Each row of a before or after table is a point. The points were changed in one or more steps. Then noise was added and the rows were shuffled. The steps act on columns, c1 being the first. Name the steps. A step turns or swaps two columns, mirrors them in a line or flattens them onto one, adds a multiple of one to another, or multiplies or shifts one. Angles are multiples of 10 degrees, from the lower column toward the higher: turns from -170 to 170, lines from 10 to 170 but not 90. Use the fewest steps. Two steps may share a column if one is a turn and the other turns, adds or multiplies; they go together, in the order done. Otherwise the lowest column goes first.
In the rows, zero is written as 128.

Before (12 x 3):
[[107 136 159]
 [106 149  92]
 [105 144 140]
 [ 81 124  87]
 [ 88 147 102]
 [ 75 139  95]
 [ 74 141 141]
 [ 82 114  86]
 [100 105 177]
 [161 114 126]
 [104 113  91]
 [ 85 160 172]]
After (12 x 3):
[[ 84 171 144]
 [ 71 145 135]
 [106 134 129]
 [ 81 111 121]
 [104 102 117]
 [100 122 126]
 [ 87 136 132]
 [ 82 101 118]
 [161 114 123]
 [ 76 125 127]
 [107 145 135]
 [104 145 134]]
Steps: flatten c2 and c3 onto the line at 20 degrees

Before (13 x 6):
[[106 114  88 130  96 117]
 [137 171  93 140 139 114]
 [124 108 152  87 148 138]
 [ 99 135 136 107  97 166]
 [104 107 143 120 120 109]
 [119 152 139  92 164 117]
 [102 142 111  89 140 129]
 [110 152  95  83 108 114]
 [100 156 118 136 153 158]
 [ 95 134 112  99 155 144]
 [158 103 127 118 121 134]
 [135 120 103 118 149 131]
 [120 110 114 140 164 129]]
After (13 x 6):
[[218 125 153 118 120 134]
 [148 151 140 118 149 131]
 [ 62 164 148 131  96 117]
 [155 170  92 140 138 114]
 [ 43 143 102 136 152 158]
 [ 74 165 110  83 108 114]
 [ 56 110 147 119 120 109]
 [ 40 122 119 107  98 167]
 [104 139 148 140 163 129]
 [ 49 146 117  88 140 129]
 [101 122 102  92 164 117]
 [ 28 145 126  99 156 146]
 [115 101 144  85 150 138]]
Steps: multiply c1 by 3; mirror c2 and c3 in the line at 140 degrees

Before (10 x 8):
[[167 115 122 172  60  88 152  78]
 [104  97 115 124 122 138 137 166]
 [107 160 125 128 133 112  81 184]
 [154 128 126 176 132 130 119  93]
 [129 120 103 129 123 187 110 142]
 [168  86 114 156 108 109 105 100]
 [119  75 132 111  74 169 119  97]
 [144 119  96 102 119 169 109 151]
 [182 122 148 142 122 112 136  87]
 [ 90 133  85  96 141 132 102 142]]
After (10 x 8):
[[120  73  88 117 122 114 114 108]
 [136 165 171 149 140 133 162 111]
 [128 102 108  80 132 129 118 100]
 [123 126 156 118 121 187 146 123]
 [115  91 101  97  60  92  91  87]
 [ 73 136 105 141  74 167 141 106]
 [ 96 152 163 137 124 138 120 149]
 [ 88  89 120  95 108 110 140  96]
 [160 151 165 110 135 111 172 170]
 [119 112 167 146 118 169 154 126]]
Steps: turn c1 and c2 by -90 degrees; mirror c3 and c8 in the line at 70 degrees; turn c4 and c7 by -160 degrees

Before (13 x 11):
[[145 121 119 116  94 158 130 156  96 103 100]
 [128 133 127 127 151 161 125 134  80 149 115]
 [136 113  98 106 141 164  76 159 115 149 108]
 [102 157  81 103 152 148 123 146 109 133 141]
 [135 132 153 106 126 116 120 154 103 106 102]
 [142 160 146 100 137 161 116 149 116 106  97]
 [162 141 128  93 135 137 129 106 106 106 143]
 [118 112 151 121 121 137 111 136 115  99 118]
 [177 163 103 153 179 104 179 102 153 111 127]
 [149 182 103 147 139 116 147  78 150 139 119]
 [168 191  92 138 156  87 142 110 117 143 142]
 [126 119 125  75 128 137 135 139 107 139  97]
 [161 181 109 136 151 118 163 123 152 166 169]]
After (13 x 11):
[[102 117 170 106 136 128 130 154 102 106 104]
 [183 215 100 139 101  79 146 110 117 143  74]
 [103  98 107 107 166 180 165 157 115 149 128]
 [128 102 141 117 142 171  99 156  96 103 114]
 [173 219  93 135  85 115 129 123 152 166 104]
 [214 170  86 153  58  92 148 102 153 111  91]
 [177 187  88 148 106  91 127  78 151 140  66]
 [ 65 172  95 103 120 157 151 146 109 133 108]
 [108 102 160 120 146 141 130 137 114 100 138]
 [100 147 152 101 134 172 143 149 117 106  71]
 [127 126 161 127 120 163 150 135  80 148 113]
 [110 153 144  95 124 126 132 105 107 107 128]
 [ 48  96 139  75 122 141 124 139 107 138 113]]
Steps: add 1.5 times c4 to c1; multiply c2 by 1.6; turn c2 and c11 by -40 degrees; add -0.7 times c9 to c3; turn c5 and c7 by 120 degrees; add 0.5 times c8 to c6
